Each wall is flat, endless, passes through zero and stands at right angles to its row. A trip goes straight from one point to another. Which walls does it cross, in order?
In the rows, 100 means zero.

Walls:
(1): 133 100
(2): 83 96
(3): 125 101
(4): 110  14
(5):  61 179
(6): 130  95
Trips:
137 111 to 159  91 => 4
 82 150 to 121  97 => 2, 3, 1, 6, 5, 4
126 119 to  87 161 => 6, 1, 3
 57 112 to  81 162 => none
 70 136 to 91 68 => 4, 5
90 69 to 131  70 => 6, 1, 3, 2

Walls:
(1): 131  90  90 116  63 109 101  65 113  85  89
(2):  93 122 143 152 149 114 111  99  63 167 141
(3): 106  93 142 103 138  95 104 107 103  50  93
(4): 108  74 102  98 101  61 136 150  89  62  75
(5):  71  61  88  54  89 160  94 112  61  75  85
Trips:
 98 131 126 132  78 161 125  75  96 112 143 to  93  94  94 104 136 135  81 118  94  77 108 => 5, 3, 1
 75 118  86  60  66  97  99 138  90  93 113 to 111  26 101 103 127  83  56  87 143 102  85 => 3, 1, 5
140 104  90  71  96  60  87  26  81  76  58 to  49  73  83  76 113  84  55 109 114  53  88 => 4, 5, 1
 79 136 114 100 134 100  86 136  64 168  97 to 125  48  92 132  87 105 138 130 111  91  83 => 4, 5, 3, 1, 2
 99 145 103 146  47 139  72  49  68 179 104 to  98 120 148 113 195 107  77  52 127 152  66 => 1, 3
104 103 100 124 147 108  74  86 103 108 110 to 102 167  85  75 109 101 111 125  46 125 102 => 3, 5

Walls:
(1):  78 115  49  80 102 138 159 129  76  59 109 113  93  86  71 137 126  89  73 130 102 106 127  51
(2): 127 115  98 102  83 100  51  68  32 137  43  82  96 123 122 136  92 161  85  54  83 125  97 109
(3):  40 125 100  78  82 127  57 105  86  76  99  79 125 112 102  58  83 100 106 135  92  84 106 100
(4):  93 112  99 106  98  87 138 113 114 158  64 150  90 130  85  99  70 136  92  67  83 124  78  65
(5): 101 101 142  86 152  91 129  82 103  91 128 133 100 128  90  61  84 122 109  85 140 103  69  44
(6):  67  91  97 144  83  97 107 108 111  63 125 170  79 114  98 111 121 138 130  91 101 102  98 148
(7):  99  78 102  99 100  94  55  54  76  69 106  80 131 120 130 104 129  84 135 110 135 106 132  40
(8):  44 112  84 100 101  70 121  81  78  86  78  93 114 119 108  84  48 109 167 130  80  86  44  72
(9): 145 112 140  84  96 129 138  99  58 106  79  89  97  91 119  99 103  75 117  72  55  93  87  64
Trips:
 95 105 131  98 132 135  68 108  94 154  49  90 120  68 126 109  97 153  93  90  92  99 150 132 to 101 113  64  96 105  52 108 125 113  92 121 117 136 105  82  86  71  91  88 111  81 125 170 113 => 9, 1, 2, 6
133  65 119  85  84  74  67 104 110  84  54  80 147  84 101  75  84  85  58 134 100 167 104 112 to  81 143  74 143 108 119  72 150  34 113 100 115 140  88 128 107  94 104  82  98 102  71  70 108 => 7, 8, 1, 9, 6
 70 102 148  68  48 134 133 152  58  89  57  82  48 102  44 106  96  37  99  60  93  84 129  91 to 118  67 112  53  81  83  96  94  79  98  82  91 113  99  61  89  73  61  81 112  93  94  64 141 => 4, 8, 1

Walls:
(1):  74 101 111  78  56  84  90  95 158 106  68  68 133 114  87  89 152 112 122 129  65  99 107 118  95 105 100 126 133  71  79 119 108 105 117  55 104  91 138  37  94 141  36 118  52  74 148 102
(2):  85 102 151 103  97 148 120  93 109 121  76  88 128 109  97  67 108 158 129 115  60  95  97  71 120  97 107  62 100 118  84  78  71  67  97 104  79 104  76  91  73  90  96 109  65 133  86  95
(3):  69 103 107 135  75  57  68  58  86  94 137  81  42  97  75 123  99  51  88 108  69 122 110  99 127 132  82 146  82 121 125  90 101 119 101 106  79 106  83 134 119 102 131 122 117 108 124 135
(4): 147  69 104  88  67  78  74 120 106  97 100  95 145 156  67  70  96 134  97 102 108  84  69  98  90 103  92  65 100  66 135  46  71 112  87 112 143  66 121 127 119  77 120  61  98  46  68 104
(5): 151  76  59  94 124 132  74  65  88  84  63  87  97  70  98  98  46 103 115 134 122  89  67  86 126 111  95 130  87  81  71  55  94  94 104  34  68  93 118  56 107 116  58  91 127  98  96  58
(6):  91 102  73  51 136 125 106 112  92  66 140  73 124  73 101 110  79 113  71  93 166 102 106  58  94 122 133  49 102  55 113 130  81 131 131 119  86 124  85 153 103  31  69 108  98  93  90  76
(7):  38  95  92 112 122 109 131 140  78 123  80 118 111  97  88 116  76  95  89 100 122 135 102  73 132 110 126  54  90 147  73  83  74  79  89  87  63  91 129  64  76 145  64  68 101  78 116 134
(8): 107 141 141  95  55  76  93 151 108  84 120 115 161 101 122  98 108  96  72 110  91  69  39  73 119 144  91 101 122  39 102 145 119  90  97  89 140  95 115  99  90 114  73 162  77 100  90 157
(9):  77 111 114  78  89  99  88  80  67 124  77 139 110  87  88 114  53 131 134  94 121 124  89 115 140  93  94 130 120  99  67  79 133  80 113 117  84  55 166 123 128  74  68  99 135  97 120  77
Trips:
121 111 130 126  92  57 107 113  86  73 134  88 112  58 137 118  70 111 107 127  67  91  80  72 109 103  80 104 104 135 122 140  78  61 101  70  97 101 117 109  84  91  43 102 139  82 121 106 to 133 145  95  93 104 138 100  81 116  62  89  70 100 158  69  76 111  91  88 141 110  99  57  95  79  77 132 104  87  83  75  86  69  84 124 123 122 130 101  86  89  84 109  99 119  78  75 118 => 2, 9, 4, 3, 7
 82 144 122  91  99 114 118  79  69  96 131  69  35 107 119  82  90 103  90 109  84 103  65 132 109 118 101  53  90  91 160 106 152 134 140  96  87  73  94  79  90  47  96  79  79  75  70 108 to  31  67  84 128 119 125  87 138  98 109  95  91  67  84 112 153  66  54 122  79  75  63  90  77 118  73 162  91  84  94  71  76  82 129  69 117 100 123  17 151  59  35 115  87 164  48  76 136 => 8, 4, 7

Walls:
(1): 115 132 107 115  88 105 126 102 136 108  51  55  83  36 111  93 126 135 120 130  78  67 171  59  70  88  67 141 104 129  93  94  99  95  79  90  74  73  77 113  52 128  95 135 118  72  90 109
(2): 101 116 100  58 107 131  82 124 102 124  37  52 113 111 101 115  81  80  91 136  69  73  60 131 157 126 117 143 127 149  83 102  90 100  46  79  69 122 109  70 120 114 107 149 107  48  74 129
(3): 101 138  85 114 101 187  91 159  67 113  70 116  58  53  79 111 122  24  93 107 110  52  96 108 100 112  70 150 122 113  64  58  84 138 106  53 103  84 121 164 129 124  81  99  79  87  71 125
(4): 109  95 130  81  76 116 136  47 107  97  80  91 104 118 115 114  74  78 160 112  79  66  77 131 148  61 119 105  82 109  55  89  97 127 107 117  50  83 155  79  76 105 136  94  55  55  63 125
(5):  94 114 112  65  90  89 104  58  92  90 108  42  79 113 108  84  95 114 123 111 160  79 141 127  92 103 105 176 119  84  85  90  64 133  84  32  75  95 111  69 112  81  91 165 105  79 105 122
(6):  84 126 101 147 115 122 122  75 128  98 110 112  66 159  52  93  82 154 128  80  80 101 127  86 104  83 180 100 147  90 147 157  92  85 108  84  87 137  97  69  83  64  96 128 120  83  55 129
(7):  70  96  88  98  92 133  97  79  88 156 101  85  99 106  49 162 139 128  69 137  85  84  96  77 117  84 100 151 117 107 140  77  91  66 133  78  99  98 104  80 117  63  92 104  52 106  57 108
(8): 126 127  64 136 152  53  88 135 146 122 148 105  90 120 104 126 121  34 116 138  97 149 143  52 100  56  63  66 131  68 120  49  73  54 142  78  43 104  47 144 165 137  84  80 134  49 106  67
Trips:
141  92 160 111 105  74  94 118 103  81  69  86  94  98  90  80 112  54 144 132 195 155 145 130 115  70  87 118 115 162 104  91  86  94 131  98 121 133  98  72 117 127 124  69  67  85  56  94 to  96  51 126  96  63 136 112  99 111 101  58 147  56 115 137   9 123  77 113 106 128 109  98 138  91 111 116  80 124  44 105 141 108  79 181  77 144  85  41  83  99  83  91 103 154 121  99 135 => 2, 1, 6, 4, 8, 3
 97 138  80  76 160 122  74 137  63 126  95 131  32 131 107 111  67 106  69 150 134 147  67  77 142  95  96 102 120  37  66  74  74  93 102  90  74 125 135  96  99  99 167 117 113  86 105  97 to 124 106  64  89 116 169 190  94 116 155 145 100  95  90 105  96  81  37  77 126 132  91 170  77 170  98 133  90 116 166  64  80  89  94 104  73  91 151  65  89 136 100 141 107  54 139 107 110 => 1
160 153  56 116 114  88 138 110 135  70  91 118 109  69  97  98  94 103  86  98 129  80  74  89  94  51  37 133  92 102  55  97  38 107 133  95 121  66 126 100 135  84  88 104 107  51 117 104 to 124  66 132  30 111  79 135 110  96 110  43 143  60 109 113  94  82  91  76 118  95 128  94  83  75 149 107 117  74  76 111 151 146 175  89 154 104  76 100 122 100 140  90 135 129  72  85 129 => 2, 8, 5, 3
